Each row of a before or after table is a point. The points were changed in one or more steps. Then noise was added and the rows were shuffled. The steps act on how far a point lies along the listed directions, d1 being the first. Name the steps. A step turns or swaps two directions, mirrors them in a line or flattens them onto one, adds a multiple of one to another, or multiplies one. Angles are multiples of 10 degrees, from the lower direction toward the higher: turns from -170 to 170, lines from 10 to 170 but not 90. Use the fewest steps. Two steps may share a direction if one is a turn and the other turns, adds or multiplies; they go together, in the order done. Otherwise the lowest direction goes first.

Directions:
(1): [-0.14  0.40]
(2): [-0.40 -0.14]
Before (11 x 2):
[[-0.15 -0.12]
 [ 0.07  0.13]
 [-0.08 -0.01]
 [-0.05 -0.15]
 [ 0.24  0.28]
 [ 0.03  0.00]
 [-0.12 -0.12]
 [-0.31  0.40]
 [ 0.08  0.19]
 [ 0.16 -0.02]
 [ 0.08  0.12]]
After (11 x 2):
[[-0.40 -0.27]
 [-0.70  0.57]
 [ 0.31  0.37]
 [-0.23 -0.05]
 [ 0.80  0.60]
 [-0.48 -0.27]
 [ 0.44  0.03]
 [-0.21 -0.29]
 [ 0.25  0.25]
 [ 0.08  0.02]
 [ 0.28  0.25]]
Steps: multiply d1 by 1.6; multiply d2 by 3

Directions:
(1): [-0.18 -0.67  0.14  0.10  0.03 -0.17 -0.13 -0.39]
(2): [-0.04 -0.29 -0.01  0.16  0.13  0.70 -0.10  0.29]
(3): [ 0.48  0.00 -0.22  0.41 -0.16 -0.11 -0.47  0.00]
Before (13 x 8):
[[ 0.16  0.10 -0.03 -0.05  0.13 -0.24 -0.01 -0.04]
 [ 0.09  0.14 -0.06  0.12 -0.01 -0.06 -0.13 -0.02]
 [-0.15 -0.14  0.04  0.07 -0.17 -0.33 -0.08 -0.29]
 [-0.14 -0.35  0.07  0.01  0.03  0.37  0.19  0.13]
 [-0.15 -0.31  0.01 -0.02  0.14  0.21  0.03  0.22]
 [-0.29 -0.35  0.23  0.01  0.01 -0.11  0.17 -0.28]
 [ 0.30 -0.30 -0.17  0.38 -0.15 -0.14 -0.57 -0.25]
 [-0.01 -0.18  0.08 -0.06  0.04 -0.18  0.01 -0.09]
 [ 0.29  0.40 -0.06 -0.03 -0.13 -0.21  0.12  0.17]
 [-0.30 -0.58  0.18 -0.03  0.05  0.44  0.18 -0.11]
 [-0.16 -0.41  0.21  0.05  0.22  0.30  0.00 -0.06]
 [-0.22 -0.49  0.10  0.13  0.14  0.15 -0.06 -0.13]
 [-0.21 -0.08  0.23 -0.10  0.07  0.24  0.13  0.01]]
After (13 x 8):
[[ 0.29  0.51 -0.03 -0.14 -0.22 -0.75  0.15 -0.11]
 [-0.16 -0.58  0.18  0.20  0.33  0.99 -0.05  0.29]
 [-0.26 -0.15  0.18 -0.04 -0.03 -0.19  0.20 -0.22]
 [-0.02 -0.05  0.10 -0.11  0.02 -0.35  0.05 -0.15]
 [-0.29 -0.70  0.11  0.15  0.19  1.34  0.11  0.40]
 [-0.14 -0.47 -0.04  0.10  0.27  0.84 -0.05  0.53]
 [-0.16 -0.53  0.00  0.18  0.17  1.16  0.13  0.52]
 [ 0.07  0.05 -0.03  0.13 -0.02 -0.21 -0.15 -0.15]
 [ 0.19  0.23 -0.02 -0.12  0.04 -0.67  0.04 -0.22]
 [ 0.17 -0.72 -0.07  0.44 -0.12 -0.22 -0.66 -0.51]
 [-0.24 -0.65  0.08  0.25  0.22  0.68 -0.13  0.11]
 [-0.15  0.05  0.07 -0.08 -0.26 -0.87 -0.01 -0.51]
 [-0.17 -0.07  0.17 -0.05  0.14  0.63  0.11  0.29]]
Steps: add 0.7 times d3 to d1; multiply d2 by 3

Directions:
(1): [ 0.17  0.06 -0.01  0.17 -0.56 -0.59  0.37  0.07 -0.17  0.03  0.06 -0.38
  0.24 -0.37]
(2): [ 0.06 -0.04  0.38 -0.02 -0.66  0.51  0.07 -0.52  0.07 -0.25 -0.14  0.02
 -0.16 -0.06]
(3): [-0.07  0.16 -0.24 -0.48  0.01  0.27 -0.02  0.24 -0.25 -0.48 -0.40 -0.04
  0.52 -0.25]
(4): [-0.03  0.06  0.23  0.39 -0.01  0.03 -0.02  0.36  0.82 -0.31  0.01  0.09
  0.34 -0.09]
(5): [-0.51  0.10  0.42  0.14  0.11  0.23  0.16 -0.01 -0.13  0.41 -0.15 -0.47
  0.41  0.30]
Before (10 x 14):
[[ 0.04  0.03 -0.07  0.01 -0.30  0.15 -0.04  0.06  0.01 -0.45 -0.01  0.12
   0.26 -0.12]
 [ 0.18 -0.04 -0.28 -0.12  0.17  0.12 -0.15 -0.10  0.04 -0.12  0.00  0.41
  -0.43  0.08]
 [ 0.18  0.00  0.19  0.23 -0.66  0.04  0.19 -0.08  0.29 -0.26 -0.05 -0.15
   0.26 -0.26]
 [-0.05  0.08  0.08  0.25 -0.16 -0.27  0.07  0.02 -0.10  0.31  0.12 -0.14
   0.14  0.05]
 [ 0.03  0.00 -0.42 -0.04  0.56 -0.23 -0.15  0.19 -0.30  0.43  0.26  0.20
  -0.27  0.16]
 [-0.19  0.01  0.01  0.26  0.17 -0.26  0.16  0.09 -0.38  0.60  0.15 -0.25
  -0.26  0.30]
 [ 0.14 -0.03 -0.02 -0.04 -0.28 -0.38  0.06 -0.14 -0.23  0.14  0.24 -0.30
   0.09 -0.08]
 [-0.14 -0.04  0.33  0.18 -0.42  0.23  0.22 -0.41 -0.16  0.43  0.01 -0.33
   0.01  0.22]
 [ 0.11  0.11 -0.37 -0.52 -0.02  0.32 -0.20 -0.02 -0.23 -0.17 -0.07  0.27
  -0.34 -0.21]
 [ 0.03  0.02  0.35  0.23 -0.60  0.08  0.15 -0.38 -0.05  0.15  0.08 -0.18
  -0.28  0.05]]
After (10 x 14):
[[ 0.65 -0.09 -0.66 -0.05 -0.25 -0.57 -0.01  0.15 -0.12 -0.29  0.30  0.43
  -0.72 -0.40]
 [-0.36  0.03  0.27  0.16 -0.13  0.38  0.01 -0.06 -0.15  0.02 -0.05 -0.18
   0.32  0.23]
 [-0.09  0.17 -0.10  0.45  0.28 -0.38  0.12  0.64  0.34  0.22  0.20 -0.11
   0.40 -0.04]
 [ 0.86 -0.27 -0.70 -0.45 -0.48  0.00 -0.24 -0.51 -0.17 -0.45  0.23  0.79
  -0.96 -0.31]
 [ 0.27 -0.04  0.06 -0.05 -0.45  0.29 -0.11 -0.35  0.06 -0.23  0.03  0.28
  -0.52 -0.01]
 [-0.71  0.21  0.54  0.53  0.46  0.33  0.12  0.41  0.62  0.31 -0.22 -0.34
   0.69  0.46]
 [ 0.41 -0.02 -0.30 -0.09 -0.43 -0.31 -0.02 -0.19 -0.25 -0.10  0.15  0.21
  -0.29 -0.26]
 [-0.05 -0.09  0.26 -0.05 -0.48  0.45  0.06 -0.48 -0.25  0.07 -0.13 -0.22
   0.00  0.10]
 [-0.69  0.34  0.59  0.35  0.25  0.55 -0.03  0.54  0.75  0.16 -0.20 -0.32
   0.67  0.20]
 [ 0.19 -0.05  0.15  0.03 -0.49 -0.17  0.01 -0.14  0.15 -0.19  0.16 -0.15
   0.13 -0.19]]
Steps: turn d1 and d2 by 40 degrees; multiply d3 by 0.4; multiply d5 by 3; turn d4 and d5 by 150 degrees

Directions:
(1): [-0.12  0.09  0.24  0.21  0.13  0.47  0.69 -0.59  0.05 -0.06 -0.29 -0.15
 -0.06 -0.08  0.11  0.06  0.64 -0.15 -0.12 -0.08 -0.50  0.10 -0.28 -0.07]
(2): [-0.15 -0.58  0.17  0.14  0.33 -0.03  0.31  0.23  0.08  0.40 -0.29 -0.11
 -0.40  0.05 -0.01 -0.77 -0.18  0.07  0.47 -0.02  0.21  0.16 -0.22 -0.25]
(3): [-0.05 -0.07  0.23  0.28 -0.18  0.10 -0.17  0.40  0.12  0.58 -0.25  0.29
  0.19 -0.05 -0.01  0.44  0.20  0.36 -0.09 -0.55 -0.12 -0.38  0.03 -0.63]
(4): [-0.01 -0.02 -0.26  0.33  0.33  0.17  0.27 -0.11 -0.21  0.08 -0.68 -0.03
  0.71 -0.08  0.14  0.09 -0.52  0.01 -0.32  0.37  0.37 -0.14  0.09  0.00]
Before (12 x 24):
[[-0.12 -0.20  0.12  0.06  0.03 -0.19 -0.09  0.36  0.11  0.23  0.01 -0.12
  -0.36  0.09  0.00 -0.42 -0.24  0.09  0.16 -0.07  0.22  0.08 -0.06 -0.08]
 [-0.26 -0.31 -0.06 -0.12  0.25 -0.33 -0.12  0.43  0.18  0.27  0.01 -0.07
  -0.32  0.03 -0.05 -0.43 -0.46  0.16  0.47  0.01  0.29 -0.13  0.06 -0.04]
 [-0.05  0.11 -0.07  0.12  0.28 -0.05  0.04 -0.13 -0.15  0.14 -0.28 -0.10
   0.46 -0.02  0.11  0.17 -0.29  0.07 -0.15  0.30  0.21 -0.16  0.08 -0.01]
 [-0.09  0.29  0.13 -0.24 -0.10  0.10  0.21 -0.26  0.17 -0.32  0.35 -0.16
  -0.19 -0.08 -0.01  0.09  0.50 -0.18  0.04  0.05 -0.29  0.12 -0.26  0.09]
 [ 0.10 -0.11  0.22  0.06 -0.03  0.13  0.18  0.00  0.19 -0.12  0.14 -0.05
  -0.31  0.00 -0.06 -0.11  0.47 -0.12  0.30 -0.16 -0.28  0.10 -0.10 -0.14]
 [ 0.11 -0.23  0.07  0.17  0.05  0.15 -0.10  0.28  0.05  0.46 -0.04  0.18
   0.09 -0.05  0.04 -0.07  0.07  0.12 -0.05 -0.19  0.24 -0.15  0.00 -0.40]
 [ 0.24  0.26 -0.32 -0.41 -0.32 -0.37 -0.60  0.17 -0.03 -0.52  0.59  0.08
   0.04  0.11 -0.01  0.16 -0.43 -0.26 -0.05  0.41  0.18  0.05  0.43  0.42]
 [-0.09 -0.64  0.28  0.30  0.19 -0.18 -0.05  0.46  0.13  0.55 -0.28  0.02
  -0.38  0.09 -0.06 -0.81 -0.18  0.19  0.56 -0.33  0.31  0.10 -0.22 -0.41]
 [ 0.06  0.08 -0.15 -0.20 -0.25 -0.14 -0.13  0.07 -0.16 -0.25  0.41 -0.08
  -0.05 -0.02 -0.16  0.05 -0.14  0.17  0.05 -0.09 -0.21  0.01 -0.01  0.10]
 [ 0.05  0.07  0.09 -0.05 -0.45 -0.22 -0.48  0.40  0.20 -0.06  0.48  0.12
  -0.07  0.03 -0.10  0.27  0.34  0.17 -0.02 -0.33 -0.38 -0.22 -0.06 -0.10]
 [ 0.09 -0.04 -0.25 -0.21 -0.23 -0.18 -0.67  0.32  0.08 -0.06  0.39 -0.07
  -0.08  0.01 -0.09  0.25 -0.21  0.08 -0.01  0.07  0.09 -0.09  0.22  0.02]
 [ 0.03 -0.39 -0.13 -0.15  0.03 -0.32 -0.14  0.23  0.13 -0.10  0.15 -0.05
  -0.37  0.08  0.06 -0.56 -0.17  0.11  0.49  0.02  0.20  0.01  0.00  0.02]]
After (12 x 24):
[[ 0.26  0.26 -0.46 -0.39 -0.41 -0.47 -0.78  0.16 -0.01 -0.59  0.59  0.13
   0.15  0.05  0.03  0.34 -0.24  0.07 -0.04  0.11  0.15 -0.21  0.38  0.37]
 [ 0.04  0.55 -0.48 -0.43 -0.31 -0.51 -0.92  0.33  0.01 -0.36  0.59  0.16
   0.36  0.00 -0.09  0.73 -0.54  0.11 -0.23  0.13  0.23 -0.41  0.55  0.41]
 [ 0.36  1.08 -0.23 -0.49 -0.87 -0.05 -0.74 -0.34  0.01 -0.94  0.95  0.24
   0.36  0.02  0.01  1.37  0.47 -0.33 -0.68  0.06 -0.60 -0.19  0.53  0.49]
 [-0.08  0.13  0.20  0.09 -0.01 -0.04 -0.17  0.09  0.03  0.37 -0.04  0.07
   0.20 -0.01  0.04  0.44  0.16  0.24 -0.07 -0.20 -0.12 -0.29  0.04 -0.34]
 [ 0.21  0.02 -0.23  0.09  0.07  0.09 -0.21  0.10 -0.11  0.11 -0.01  0.14
   0.47 -0.07  0.08  0.11 -0.27 -0.01 -0.31  0.19  0.44 -0.14  0.17 -0.05]
 [ 0.24  0.03 -0.40 -0.06 -0.14 -0.57 -0.93  0.51 -0.17 -0.12  0.18  0.17
   0.41  0.09 -0.09 -0.04 -0.89  0.09 -0.02  0.17  0.75 -0.10  0.36  0.24]
 [-0.27 -0.34  0.29 -0.05  0.39  0.14  0.74 -0.17  0.21  0.04 -0.10 -0.36
  -0.57 -0.04  0.02 -0.82  0.28 -0.18  0.52  0.16 -0.04  0.35 -0.54 -0.11]
 [ 0.09  0.30 -0.34  0.03 -0.02  0.02  0.09 -0.36 -0.11 -0.67  0.04 -0.22
   0.51 -0.05  0.07  0.16 -0.09 -0.24 -0.42  0.52 -0.14  0.00 -0.03  0.54]
 [ 0.05 -0.48  0.08  0.13  0.38  0.05  0.45  0.06  0.09 -0.07 -0.19 -0.24
  -0.33  0.04 -0.03 -0.79 -0.10 -0.19  0.53  0.26  0.17  0.29 -0.16 -0.01]
 [ 0.09  0.30 -0.23 -0.19 -0.27 -0.01  0.00 -0.21 -0.22 -0.47  0.38 -0.13
   0.14 -0.06 -0.12  0.28 -0.03  0.06 -0.17  0.02 -0.32  0.00  0.01  0.25]
 [ 0.10  0.33 -0.23 -0.15 -0.27 -0.34 -0.61  0.30 -0.04 -0.22  0.35 -0.01
   0.13  0.06 -0.01  0.26 -0.45  0.03 -0.28  0.13  0.30 -0.07  0.28  0.29]
 [ 0.25  0.70 -0.49 -0.29 -0.45  0.04 -0.70 -0.29 -0.09 -0.68  0.53 -0.07
   0.51 -0.08 -0.01  1.11  0.03 -0.14 -0.68  0.30 -0.21 -0.19  0.41  0.45]]
Steps: multiply d1 by 2.5; turn d1 and d2 by 70 degrees; swap d3 and d4
